Rows are points. Each copy is the shape, with its points in the same order, stretched, turned, moved and blurred by noise. Say if it was mirrored as well.

Shape (6 x 3):
0: -0.39 -0.38 -0.17
1: -0.05 -0.09  0.45
2: -0.80 -0.16  0.03
3:  0.64 -0.17 -0.18
4:  0.22  0.08 -0.20
5:  0.47  0.34  0.35
Copy 1 (6 x 3):
0: -0.44 -0.55 -0.32
1: -0.25 -0.10  0.40
2: -0.95 -0.47 -0.07
3:  0.51  0.00 -0.44
4: -0.01  0.13 -0.50
5:  0.11  0.46  0.11
Copy 1 is: only turned
Copy 2 (6 x 3):
0: -0.64  0.05 -0.14
1:  0.00  0.47  0.09
2: -0.81 -0.09  0.23
3:  0.30  0.09 -0.52
4: -0.01 -0.19 -0.29
5:  0.56  0.29  0.04
Copy 2 is: mirrored

Shape (7 x 3):
0: -0.07 -0.34 -0.93
1: -0.35 -0.35 -0.38
2: -0.46 -0.46  0.31
3:  0.14  0.69  0.11
4: -0.15 -0.13  0.42
5: -0.01 -0.08 -0.04
6:  0.05 -0.36  0.35
Copy 1 (7 x 3):
0: -0.88 -0.02 -0.28
1: -0.41 -0.42 -0.42
2:  0.16 -0.63 -0.21
3:  0.37  0.55  0.13
4:  0.35 -0.39  0.03
5:  0.00 -0.11  0.00
6:  0.11 -0.48  0.22
Copy 1 is: mirrored
Copy 2 (7 x 3):
0:  0.75  0.02 -0.56
1:  0.24 -0.32 -0.48
2: -0.20 -0.77 -0.36
3: -0.26  0.33  0.07
4: -0.27 -0.54 -0.12
5:  0.08 -0.17 -0.12
6: -0.02 -0.60  0.05
Copy 2 is: only turned
Copy 3 (7 x 3):
0:  0.39  0.36 -0.63
1:  0.19  0.40 -0.13
2:  0.10  0.37  0.60
3: -0.37 -0.58  0.00
4: -0.05 -0.09  0.58
5: -0.01 -0.04  0.15
6:  0.17 -0.03  0.46
Copy 3 is: mirrored
Copy 4 (7 x 3):
0: -0.16 -0.70 -0.46
1: -0.20 -0.14 -0.52
2: -0.09  0.65 -0.52
3: -0.34  0.21  0.69
4: -0.03  0.54 -0.17
5: -0.08  0.15 -0.09
6:  0.23  0.52 -0.25
Copy 4 is: mirrored

Shape (10 x 4):
0:  0.07 -0.04  0.19 -0.18
1: -0.25  1.15  0.18 -0.28
2: -0.39  0.24  0.43 -0.12
3:  0.03  0.19  0.39 -0.31
4:  0.15 -0.14  0.38 -0.26
5:  0.10 -0.22 -0.08  0.05
6: -0.09 -0.06 -0.92 -0.34
7:  0.06 -0.18 -0.68 -0.29
8: -0.19 -0.19  0.12  0.07
9: -0.13  0.03  0.25  0.53
Copy 1 (10 x 4):
0: -0.07  0.16 -0.08 -0.31
1:  0.95  1.06  0.25 -0.28
2: -0.20  0.73  0.06 -0.17
3: -0.01  0.40  0.11 -0.54
4: -0.26 -0.05  0.09 -0.45
5:  0.02 -0.29 -0.21  0.01
6:  0.62 -0.38 -1.01 -0.14
7:  0.37 -0.44 -0.76 -0.29
8: -0.23  0.16 -0.13  0.24
9:  0.02  0.07  0.22  0.69
Copy 1 is: only turned
Copy 2 (10 x 4):
0:  0.22  0.13 -0.22  0.16
1:  0.63 -0.37 -0.21 -1.01
2:  0.27  0.30  0.02 -0.55
3:  0.46  0.16 -0.28 -0.18
4:  0.36  0.28 -0.22  0.19
5: -0.08  0.02 -0.01  0.50
6: -0.72 -0.45 -0.39  0.70
7: -0.50 -0.31 -0.36  0.76
8: -0.06  0.19  0.11  0.13
9:  0.24  0.06  0.40 -0.02
Copy 2 is: mirrored
Copy 3 (10 x 4):
0: -0.06 -0.18  0.39 -0.02
1:  0.48  0.33  0.03  0.95
2: -0.07 -0.32  0.28  0.53
3:  0.09 -0.19  0.41  0.23
4:  0.03 -0.30  0.61 -0.01
5: -0.25 -0.09  0.09 -0.19
6: -0.69  0.57 -0.12 -0.09
7: -0.63  0.28 -0.02 -0.30
8: -0.25 -0.34 -0.03 -0.02
9:  0.00 -0.31 -0.29  0.08
Copy 3 is: only turned
